Every row gives one point. A path goes straight from each point to the next, and from the last back to the first. The post is the endless flat space through its rows: a point in 2 columns, a line in 3, a plane in 4, and so on, so that a path can go around it. Count how often the path circles the post. Going back the other way cancels.

Post (2 x 3):
+0.37,+0.41,-0.05
-0.19,-0.18,+0.10
Path, 30 rows:
-0.07,+0.60,+0.22
-0.62,-0.05,-0.05
-0.65,-0.14,-0.21
-0.03,+0.30,+0.09
-0.21,-0.12,+0.36
+0.48,+0.36,+0.07
+0.24,-0.02,-0.03
+0.31,+0.11,+0.11
+0.54,+0.66,+0.24
+0.34,+0.58,+0.01
-0.05,+0.44,-0.20
-0.31,+0.12,-0.10
-0.15,+0.46,-0.26
-0.52,-0.60,+0.01
+0.41,+0.00,-0.07
+0.89,+0.49,+0.16
+0.28,+0.46,+0.40
+0.18,+0.25,+0.42
+0.61,+0.45,-0.04
+0.27,+0.02,-0.02
+0.43,+0.28,+0.26
-0.39,-0.24,+0.30
-0.35,-0.03,+0.13
+0.18,+0.28,-0.20
-0.11,+0.37,-0.29
+0.08,+0.34,-0.06
-0.05,-0.10,-0.26
+0.17,-0.18,-0.10
+0.61,+0.33,+0.00
+0.22,+0.21,+0.14
Times around: 2

Post:
-0.10,+0.33,+0.12,+0.44,-0.51,+0.01,-0.22,-0.07
+0.35,-0.63,+0.08,-0.13,+0.28,-0.14,+0.17,-0.60
-0.26,-0.24,+0.08,-0.46,-0.02,-0.02,-0.24,-0.30
+0.09,-0.11,-0.10,-0.46,+0.35,-0.10,+0.28,-0.18
+0.21,-0.43,+0.03,+0.12,-0.26,+0.40,-0.45,-0.17
-0.17,+0.20,+0.49,-0.29,+0.10,-0.08,+0.57,-0.13
-0.55,+0.22,-0.22,+0.06,-0.47,-0.41,+0.07,+0.29
Path, 26 rows:
-0.37,-0.15,-0.47,-0.03,+0.11,-0.33,-0.05,-0.59
+0.04,-0.38,-0.08,+0.27,-0.33,-0.03,-0.14,-0.33
+0.50,-0.35,+0.14,+0.21,+0.01,-0.37,+0.71,-0.43
-0.10,+0.05,+0.26,-0.04,-0.44,-0.15,+0.28,-0.11
+0.32,-0.19,-0.50,+0.03,+0.23,-0.34,+0.45,-0.20
-0.42,+0.14,+0.28,-0.59,+0.18,+0.55,-0.18,-0.22
-0.24,-0.75,+0.21,+0.42,-0.04,-0.43,+0.11,-0.41
-0.18,+0.22,+0.58,+0.40,-0.47,-0.29,+0.19,+0.09
+0.03,+0.33,-0.01,-0.02,-0.49,+0.15,-0.53,+0.06
+0.13,+0.55,-0.18,-0.42,-0.15,+0.03,-0.03,-0.22
-0.34,+0.07,-0.27,-0.07,-0.45,+0.07,-0.12,+0.01
-0.57,+0.55,+0.23,-0.26,-0.67,-0.39,+0.14,-0.02
+0.36,+0.27,+0.62,-0.01,-0.04,+0.10,-0.14,-0.29
-0.49,+0.10,+0.62,-0.31,+0.06,-0.06,-0.11,+0.01
-0.14,-0.16,-0.19,-0.05,+0.12,+0.17,+0.53,+0.50
-0.02,+0.05,-0.42,-0.30,+0.40,+0.04,+0.33,-0.32
+0.04,-0.10,-0.10,-0.52,+0.03,-0.06,+0.02,-0.64
+0.34,-0.34,-0.15,-0.19,-0.02,+0.06,-0.13,-0.10
-0.08,-0.41,+0.27,-0.22,+0.07,-0.44,+0.34,-0.22
+0.08,+0.01,+0.24,+0.86,-0.35,-0.31,-0.19,-0.44
-0.62,+0.15,+0.15,-0.21,-0.21,+0.29,-0.07,+0.03
-0.16,-0.37,-0.78,-0.74,+0.32,+0.18,+0.48,+0.18
-0.17,+0.07,-0.48,+0.10,-0.58,-0.30,+0.06,-0.03
-0.24,-0.34,-0.48,-0.20,-0.35,-0.81,+0.11,+0.11
-0.12,-0.29,-0.70,-0.27,+0.10,-0.64,+0.11,+0.19
+0.12,+0.01,-0.36,-0.14,+0.36,-0.42,+0.16,-0.31
Times around: 2
